Every row gives one point. The points of each table are mixes of a few directions, plus a little noise. Count the directions of each table, and those that both share. Where both have some left over, give the other angles between the two spaces (their principal angles), to ten degrees, smallest first.
In the rows, 128 means zero.

First (5 x 2):
[[141 140]
 [ 82  86]
 [156 153]
 [ 90  94]
 [171 167]]
Second (6 x 2):
[[148 187]
 [137 155]
 [100  41]
 [129 133]
 [123 111]
 [132 138]]
Directions: first 1, second 1, shared 0; angles 30

First (6 x 6):
[[117 118 164 104 111  85]
 [136 135 103 146 139 159]
 [153 148  48 185 167 226]
 [121 123 153 110 118  99]
 [131 130 115 136 132 141]
 [111 114 184  88 102  60]]
Second (8 x 6):
[[134 113 136 130 122 117]
 [171 138 127 136 155 143]
 [133 148 149  55  47  98]
 [132  96 145  88  42  87]
 [102 143 118 100  88 130]
 [105 136 145 153 193 122]
 [134 131 105 179 193 166]
 [114 119 101 182 181 163]]
Directions: first 1, second 4, shared 1

First (9 x 11):
[[119 104 116 109 135 103 170 103 158 124 112]
 [118 139 176  92 154  51 160 119 141  89  75]
 [144 197 162 160 134 162  86 144  83 135 162]
 [114 197 159 133 177 129  86 152 111 141 144]
 [124 101 163  93 109  69  70 191 101  70  56]
 [126 110  90 136 127 154 148 105 150 151 153]
 [135  89  61 155  99 203 120 121 136 171 177]
 [154 101 106 159  69 177 113 138 102 134 150]
 [121 116 114 115 147 105 202  77 173 134 126]]
Second (9 x 11):
[[ 99  86 141 123 134 173 143 143 135  87 200]
 [ 85  96 131 157 106 138 169 129 115 126 173]
 [ 85 145 173 103 103 135 135 103  99 180  85]
 [121  63 139 167 143 155 100  63 127  96 196]
 [163 198 100 138 165  98  99 195 152 121  40]
 [157 143 139  74 125 126 108 104 125 146 106]
 [175 193 120 105 144  89  86 128 133 161  30]
 [119 125 123 117 105 121 163 137 119 142 140]
 [148 102  83 164 129 115 153 151 139  96 185]]
Directions: first 4, second 5, shared 0; angles 40, 70, 80, 90

First (9 x 18):
[[119 119 164 146 100 103 131 125 103 122 149 117 135 133  98 136 143 126]
 [117 139 170 139 106  99 138 121 103 114 154 111 152 134 114 136 142 131]
 [ 69 132  62 111 170 155  62 142 186 127 101 194  43 201 174 135 108 171]
 [106 142 161 144 111  91 146 126 102 140 173 136 143 171 127 165 131 108]
 [183 113 113 112 130 152 106 140 129 142 106 133 156  94 105 165 143 120]
 [107 162 136 108 146 119 162 105 113  96 135 100 162 133 165  90 118 139]
 [100  92 108 129 122 130  98 128 122 122 112 142  80 157 106 117 130 147]
 [167 145 149 145 125 138 146 135 153 133 127 109 145  65 132 112 128 117]
 [186 108  90 119 143 165 164 129 138 155  96 110 137  63 131  95 109  93]]
Second (9 x 18):
[[146 143 166 135 113 108 152 126 108 132 154 110 173 112 118 147 140 110]
 [172 154 146 109 125 115 139 137 102 158 160 137 211 138 131 224 143  88]
 [108 118 130 139 125 126 131 121 132 114 119 115  99 118 122  83 125 142]
 [ 68  91  76 133 149 161  92 124 175  96  76 137   7 136 135  25 103 182]
 [122 127 141 137 121 121 137 122 126 121 130 114 125 115 121 106 130 132]
 [135 131 113 116 138 134 117 135 131 139 126 144 134 141 137 157 128 122]
 [166 154 172 129 111 104 154 128  96 144 166 115 209 120 119 191 147  93]
 [116 115  85 114 149 149 100 135 148 133 104 156  92 151 143 130 120 139]
 [110 118 130 137 125 131 129 123 137 115 118 118  98 121 125  87 122 143]]
Directions: first 6, second 2, shared 2

First (11 x 32):
[[138 105 132 118 130 127 133 132 107 115 141  92 139 145 131 105 124 120
   96 123 116 131 126 102 129 144 138 122 126 126 146 134]
 [128  98 136 110 132 129 138 126 105 115 144  88 146 142 136 100 125 108
   86 130 104 137 125  96 125 150 139 121 120 118 147 138]
 [138 210 116 176 130 131 123 132 175 178  72 249  76  86  98 191 100 173
  197 140 172  87 133 184 132  69 115 162 164 146  96  87]
 [135  95 130 114 125 123 125 134 104 101 152  71 147 153 135 102 137 120
  102 112 119 141 127 104 131 150 137 114 121 128 145 144]
 [107  99 134 103 128 131 133 117 121 116 148  95 150 132 146 109 147 100
  110 136 103 150 125 116 122 150 127 115 103 114 131 146]
 [155 107 123 130 121 116 116 149 104  98 147  74 136 160 125 109 134 142
  119  94 140 131 128 112 137 141 135 116 137 143 147 138]
 [120 156 121 142 124 127 120 126 153 143 113 169 113 110 124 157 136 142
  173 130 147 123 131 162 128 107 116 134 130 134 107 121]
 [129  99 118 122 111 112 101 140 118  88 160  62 148 157 139 119 172 137
  157  87 146 154 128 138 136 146 119 101 116 142 128 156]
 [126 166 127 145 134 136 135 122 149 159 100 193 106 102 116 153 108 137
  144 148 136 109 131 146 126 102 125 148 141 127 115 107]
 [125 145 135 131 140 140 148 119 134 155 108 170 117 108 122 131  99 118
  104 157 112 113 127 118 122 118 136 145 134 116 129 111]
 [108 130 134 118 133 136 138 112 138 143 123 148 131 111 136 130 129 109
  122 151 111 133 126 129 120 129 126 130 116 113 119 128]]
Second (9 x 32):
[[119 142 119 117 152 126 126 146 124 135 132 100 185 113 114 122 135 121
  147 117 143 129 110 132 120 164 131 123 133 130 123 142]
 [123 130 137 116 132 114 126 133 147 112 116 122 178 138 131 132 131 122
  138 134 134 133 105 139 117 148 138 140 115 132 132 155]
 [149 108 168 131 105  82 107 120 141 102 135 127 138 149 128 119 165 105
  102 122 109  98 167 125 127  96 135 100 132  98 126 136]
 [104 157  95 118 158 153 142 152 110 161 134  96 159  87 106 120 121 135
  157 110 147 138 103 132 132 170 124 123 137 140 127 119]
 [147 131 146 146 114  87 112 109 151 124 136 142 136 130 124 149 151 106
  128 146 142 106 150 153 100 121 113 155 123  87 105 130]
 [131 130 130 122  95 179 149 130 111 134 120 172  38 137 141 130  77 167
  100 120 119 128 114  92 157  85 143 131 117 145 141  99]
 [127 136 115 131  99 188 155 125 105 149 124 174  17 123 138 134  73 171
  107 124 123 134 119  99 157  87 131 139 120 145 138  84]
 [155  90 140 144 155  97  92 110 123  99 139 119 156 167 142 126 157 101
  122 146 122 129 161 126 105 132 118 120 147 123 111 158]
 [ 96 128 102 125 143 127 144 125 140 135 116 101 145 107 128 120 142 126
  151 132 113 157 124 155 137 149 120 120 128 152 149 127]]
Directions: first 3, second 6, shared 0; angles 40, 50, 80

First (8 x 32):
[[116 157 124 140  98 164 140 144 146 115 149 113 142 137 100 133 116 123
  108 150 131 139 158 116 148 158 139 113 152 162 120 165]
 [175  53  88 182 149  83 136  79  99 184  88 116 193  59 137 114 178 118
  108  83 148 122 147 177 149  79 170 157 155  99  41 106]
 [114 127 112 121 110 151 130 147 160 103 146 114 142 134 108 118 128 120
  131 136 124 148 149 127 145 138 132 116 144 149 133 158]
 [ 92 160 129  98  98 173 126 169 176  76 162 119 115 164 101 124 104 123
  140 157 117 154 143 106 137 162 114 103 133 164 169 171]
 [131 152 129 155 109 146 142 125 119 140 134 119 142 126 110 144 122 127
   99 141 137 126 150 121 142 149 144 121 147 147 105 143]
 [143 116 150 120 165  89 116 105  88 153 101 154  99 124 166 132 132 140
  145 112 125 101  84 131  95 102 110 147  94  86 139  76]
 [151 124 175 116 185  67 112  93  60 170  88 171  76 126 186 142 128 149
  149 106 126  81  60 127  73  93 101 156  71  67 150  46]
 [100 134 121  94 111 154 120 163 176  82 152 120 120 152 113 114 117 120
  150 141 116 152 135 118 135 142 113 112 129 150 164 159]]
Second (9 x 32):
[[115 125 182 121   7 111 124 124 167  70  35 104 150 102 141  51  75 154
  108 224 146  63 163  90  59 101 175 104 124 131 104 146]
 [139 131  84 134 226 141 131 131  96 175 204 148 111 149 117 191 170 106
  144  50 112 181  99 159 184 150  89 147 132 126 148 113]
 [116 125 176 122  23 113 125 125 162  77  47 107 147 105 140  60  82 151
  110 212 144  72 159  95  69 105 169 108 124 130 107 144]
 [129 128 125 129 134 129 128 128 126 131 133 129 126 130 127 132 130 126
  129 123 127 131 127 131 131 129 126 129 128 128 129 127]
 [133 130 108 131 172 135 130 129 114 149 162 136 120 137 124 157 148 118
  136  93 122 152 115 142 153 138 111 136 129 128 137 121]
 [122 127 149 125  80 121 127 127 143 105  91 119 136 118 133  98 108 139
  120 166 135 103 142 113 101 117 146 119 126 129 119 135]
 [137 131  89 133 215 140 131 130  99 169 195 145 113 147 118 184 165 109
  142  59 115 175 102 156 177 148  94 145 132 126 145 115]
 [132 129 113 129 163 133 129 128 116 144 155 134 122 135 124 150 143 120
  134 100 123 147 117 139 148 137 114 135 129 127 136 122]
 [129 129 127 128 131 128 128 128 127 130 130 128 128 129 127 131 130 127
  128 126 128 130 127 129 130 129 127 129 128 128 129 128]]
Directions: first 3, second 1, shared 0; angles 80

First (11 x 32):
[[146 131 121 138 141 143 154 130 142 131 102 152 138 138 153 138 126 131
  148 142 123 146 131 140 130 132 130 131 115 126 136 134]
 [131 126 150 133 127 129 128 121 116 144 156  86 121 103 137 126 117 100
  112 130 113 123 117 133 132 124 122 130 132 125 117 122]
 [141 122  97 128 123 135 146 125 133 113  92 178 137 157 123 140 129 162
  155 139 154 121 140 122 119 144 126 141 115 119 133 133]
 [134  99 137 123  85 119 124  92  73 137 178  73 111 105  96 133 100 119
  106 133 157  55 117 104 117 150  99 162 134  99  86 109]
 [138 130 154 139 136 135 138 122 123 150 151  87 125 101 153 129 116  92
  116 136 102 136 115 142 136 122 123 128 128 126 120 125]
 [163  97 103 132  93 139 164  91  89 127 123 139 128 139 115 153  99 151
  148 157 176  65 129 109 110 169  98 177 111  88  98 118]
 [164  98 128 138  97 140 163  87  82 144 151  96 122 113 128 150  90 119
  131 158 155  68 118 117 117 162  95 174 115  89  90 114]
 [116 136 148 128 137 123 113 135 132 136 148 100 123 111 134 118 132 107
  111 118 106 142 121 135 136 113 134 114 137 139 130 127]
 [ 58 147 114  93 125  86  47 166 149  88 129 156 120 151  62  92 175 165
  105  71 139 141 145 104 128  98 159  84 160 166 154 133]
 [ 70 171 130 111 170 106  70 188 192 104 102 167 133 147 121  93 184 140
  118  80  89 212 142 141 144  77 177  59 150 186 182 147]
 [147 151 125 146 174 153 161 151 177 134  76 174 148 144 186 136 140 123
  159 143  93 199 133 162 140 115 147 108 109 145 162 145]]
Second (8 x 32):
[[116 120 166 124 103 125 142 128 125 118  90 144 150 144 166 128 152 124
  116 123 113 164 150  79 139 107 149 139 145 126 132 115]
 [156  94  93 163 110 116 160 103 111 143 109 248 146 122 168 163 150 143
  249 137 165 114 132 144 127 148 116 163 114  72 143 134]
 [141 155  97 114 155 166 122 150 141 116 134  71 109 147  99 132 111 128
   92 145 134 114 131 139 126  96 125 119 116 169 148 151]
 [129 140 135 109 134 143 112 125 114 131 175  15 100 114  79 114  83 113
   49 137 124  87 110 131 118 137 110 122 125 149  96 123]
 [130 132 136 125 141 126 142 128 148 126 100 139 138 140 130 116 114 145
  112 133 114 150 123 135 121 167 130 117 118 127 108 119]
 [118 127 133 127 120 123 110 131 116 129 150 111 121 116 124 128 139 114
  126 118 129 119 129 120 134 102 130 128 140 133 138 130]
 [ 94 156 141 109 156 115  78 152 150 127 166  65 107 113  85  93 121 118
   67 103 100 139 111 150 127 122 136  82 139 166 123 130]
 [140  99 121 154 105 110 156 109 117 136  98 231 152 128 173 150 155 139
  215 129 145 136 137 124 131 143 128 155 125  83 137 124]]
Directions: first 3, second 5, shared 2; angles 80

First (11 x 32):
[[128 135 124 139 123 117 121 126 129 118 137 130 116 124 143 132 130 112
  124 116 149 134 123 130 123 129 117 135 139 125 141 136]
 [127 166 103 189  97  66  86 114 135  72 179 138  58 104 216 154 139  37
  105  57 249 162 101 139 101 134  63 167 196 113 203 172]
 [128 140 120 148 118 108 115 123 130 110 144 131 106 120 156 136 131  99
  121 105 167 139 119 132 119 130 107 140 150 123 152 142]
 [129 102 145  87 149 170 156 138 123 165  94 121 174 144  69 111 121 189
  143 175  48 106 146 120 146 124 171 102  83 138  78  99]
 [128 123 131 121 132 135 133 130 127 134 122 127 136 131 118 125 127 138
  131 136 114 124 131 127 131 127 135 124 120 130 120 123]
 [128 140 120 147 118 109 115 124 130 111 144 131 106 120 155 136 131 100
  121 106 165 139 120 132 120 130 108 140 149 123 151 142]
 [128 124 131 121 131 135 133 130 127 134 122 127 136 131 118 125 127 138
  130 136 115 124 131 127 131 127 135 124 120 130 120 123]
 [129  97 148  79 153 178 162 139 122 173  87 120 184 147  57 107 120 201
  146 185  32 101 150 119 150 123 180  97  74 140  69  93]
 [127 148 115 160 112  96 106 121 132  99 154 133  92 116 174 141 133  81
  116  91 190 145 114 134 114 131  94 148 163 120 167 151]
 [128 118 134 113 136 144 139 132 126 142 115 125 146 134 105 121 125 151
  134 146  97 119 135 125 135 126 145 118 111 132 109 117]
 [129 113 138 105 140 151 144 133 125 149 109 124 154 137  95 118 124 162
  137 155  83 115 138 124 138 126 153 113 103 134 100 111]]
Second (11 x 32):
[[108 101 144 141 150 109 153 120 122 139 135 124 151 116 100 110 139 154
  156 146 102 149 129 105 141 124 141 120  88 129 125 121]
 [176  95 117  98  90 143  92 180 164  93 120  87  95 118 118 128 108 126
  128 109 112 138 119 127 109 143 149 122 194 117 117  89]
 [130 169 126  80 141 197 143 111 107 177  86 161 170 176 119 141 115 153
   99 163  91  61 155 157 140 120 139 118  98 148  86 134]
 [107  93 141 166 139  77 142 125 131 114 155 113 126  95 115 108 143 132
  162 123 132 173 116  97 133 127 129 127 109 120 149 125]
 [110 106 137 156 139  90 141 121 126 121 147 121 129 107 121 114 141 132
  152 128 131 159 121 107 132 126 126 129 111 123 144 129]
 [ 99 103 141 170 146  76 147 115 122 120 156 125 129 100 122 110 148 131
  159 127 138 170 121  99 135 125 123 130  97 123 151 137]
 [159 135 111 120  93 133  90 155 149  98 132 114  90 124 155 142 115  96
  110  96 157 129 119 143 108 140 120 137 193 120 138 122]
 [111 191 123 122 142 159 139  86  98 162 115 177 147 164 158 150 129 114
   92 138 151  81 144 158 134 120 103 138 103 144 125 167]
 [130 164 124  93 135 180 134 116 112 162  98 154 153 166 127 140 118 139
  101 149 108  78 147 152 135 124 131 124 113 143 103 136]
 [ 81 125 142 174 161  83 162  91 104 142 152 145 149 113 127 114 153 131
  151 136 140 154 125 106 144 118 115 132  70 128 150 151]
 [196 126 101  86  69 162  66 187 171  81 114  92  74 131 148 149  97  98
   99  91 142 119 120 152  98 146 134 132 234 116 121  98]]
Directions: first 1, second 3, shared 1

First (8 x 32):
[[115 141 125 138 137 142 125 127 126 118 122 140 125 143 121 129 146 136
  116 116 151 140 162 135 137 129 128 121 135 108 130 130]
 [123 141 110 134 148 153 123 119 100 111 129 132 128 156 128 124 151 130
  124 103 158 147 171 137 139 129 126 122 134 116 128 131]
 [137  93 186 113  66  57 143 155 212 176 126 124 126  43 126 142  65 122
  135 203  44  73   7 103  98 124 135 141 110 157 129 118]
 [136 126 116 122 137 133 126 123 111 125 133 121 130 136 134 125 128 124
  136 120 130 131 130 128 128 127 127 130 128 137 126 128]
 [174 111  82  98 157 141 121 105  57 122 158  85 138 150 162 114 113 103
  169 106 113 137 106 124 121 123 125 143 123 183 118 130]
 [118 134 134 136 125 130 129 131 139 127 122 138 126 129 120 131 136 133
  118 128 136 129 139 132 132 128 128 124 131 114 131 129]
 [100 151 131 151 135 148 125 131 135 113 113 154 123 148 110 130 160 145
  103 111 167 144 185 141 145 130 128 115 138  88 132 131]
 [123 128 139 132 118 122 129 134 145 133 124 135 126 119 123 131 126 132
  122 138 123 122 122 127 127 128 128 127 127 122 130 127]]
Second (9 x 32):
[[145  98 137 129 114  81 142 152 155 150 141 132 107  94 142 130  91 130
  116 169  75  97  59 137 121 123 117 146 114 156 116 141]
 [134 125 160 103 128 125 126 139 181 117 152 106 162 107 142 120 103 101
  109 167  93 118  98  97  95 109 138 158 137 145 164 121]
 [117 142 113 137 106 143 119  99  81 146  87 136 119 139  98 142 156 149
  183  79 171 142 156 131 147 153 140  80 120 108 102 109]
 [128 127  97 156 172 135 135 145 106 103 149 154  97 165 146 117 145 141
   76 119 143 142 170 172 153 123 101 145 132 120 116 161]
 [128 130 120 134 158 136 129 142 135 104 152 133 127 146 144 117 131 123
   87 136 129 136 151 139 130 116 116 152 138 126 140 145]
 [124 136 151 105  87 132 117 102 134 149  98 105 156 102 103 141 126 121
  189 118 131 125 108  90 111 140 156  99 124 125 135  92]
 [140 111 128 133 137 105 138 150 147 128 149 133 113 120 146 123 108 127
   96 157  98 115 101 141 126 119 114 151 124 145 127 147]
 [118 147 143 110 107 153 113 101 124 133 104 108 159 124 106 136 141 121
  174 105 150 138 141  95 117 136 153 102 132 116 142  95]
 [122 135 105 145 145 141 129 125  94 120 122 144 109 155 125 127 151 143
  121 101 158 144 167 151 150 135 118 116 130 112 113 138]]
Directions: first 2, second 3, shared 1; angles 90

First (10 x 32):
[[126  92 126 117 140 120 114 111 122 153 144 128 178 130 132 134 119 138
  149  94 106 144 141 126 109 166 137 140 104 138 139 123]
 [168 103 169  95 113  97 174 146 139 104  75 127 105 101 130  97 168 183
  157 166 144 109  94 145 171  84 121 152 108  75 151 148]
 [125 138 140 137 137 129 167 144 137 128  96 140  89 134 158 107 153 130
  122 131 144 130 106 124 146 104 133 102 136 129 133 133]
 [160  88 163  97 139  96 176 161 134 136  72 159 106 138 168  93 167 165
  147 140 146 142  79 154 142 110 138 126 110 103 166 141]
 [ 90 148 104 157 124 156 107  83 131 131 178  88 168 101  98 154 106 115
  136  91  98 116 184  85 126 149 132 129 124 149  95 119]
 [ 87 172  85 166 130 162  96 132 124 131 176 128 119 150 115 163  96  63
   86 120 132 135 158 117  97 142 138  94 173 170  98 115]
 [101 122 107 142 137 141 118 118 129 147 162 123 161 132 125 149 110 106
  130  95 114 141 157 113 104 157 148 116 132 154 121 122]
 [111 197 105 161 131 160  59  83 108 122 156 107 114 141 114 137  92  91
   82 122 110 115 144 106 119 145  83 131 136 158  88 106]
 [152  83 125  90  85 103 139 174 136  99 147 128 154 100  70 161 125 144
  156 182 148 116 141 166 122 108 156 160 146  82 145 151]
 [159 139 155 117 144 115 126 130 117 130  76 150  85 152 169  88 147 144
  111 141 137 131  75 144 142 117  93 132 110 120 142 124]]
Second (10 x 32):
[[140  88 147 113 161 108 152 143 126 163  93 165 131 159 186 101 149 142
  138 100 131 160  92 142 114 148 141 113 108 138 162 126]
 [145  72 154 107 173 102 163 149 126 177  79 179 132 170 208  90 157 147
  141  89 132 174  77 147 110 155 146 107 100 143 175 126]
 [103 212  89 161  59 168  76  97 132  55 203  50 122  64   7 185  85  98
  108 187 123  59 204  99 155  88 101 159 171 108  57 131]
 [119 160 112 140 103 143 108 117 130 100 156  98 127 105  83 149 112 117
  120 150 126 102 156 117 138 113 118 139 145 121 102 129]
 [117 164 111 142 100 145 106 115 130  98 160  95 126 101  77 151 109 116
  120 153 126  98 160 116 139 111 117 142 147 119  98 130]
 [122 148 119 135 112 137 116 121 129 110 146 110 126 112  99 142 118 121
  123 142 127 112 145 121 134 119 121 136 139 124 111 129]
 [133 111 137 122 142 120 139 134 127 143 113 144 128 140 151 117 137 134
  133 116 129 141 113 133 123 136 134 122 120 133 142 127]
 [135 104 140 119 147 116 143 137 126 149 107 150 129 146 163 113 140 137
  134 112 130 147 106 136 120 140 136 118 115 134 148 127]
 [142  84 149 112 164 107 155 144 126 167  90 168 131 161 190  99 151 144
  139  97 131 164  89 143 114 149 143 111 106 139 165 127]
 [125 138 124 132 119 132 122 124 129 119 137 119 127 121 114 134 123 124
  126 134 128 119 137 124 131 123 125 132 133 126 121 128]]
Directions: first 5, second 1, shared 1
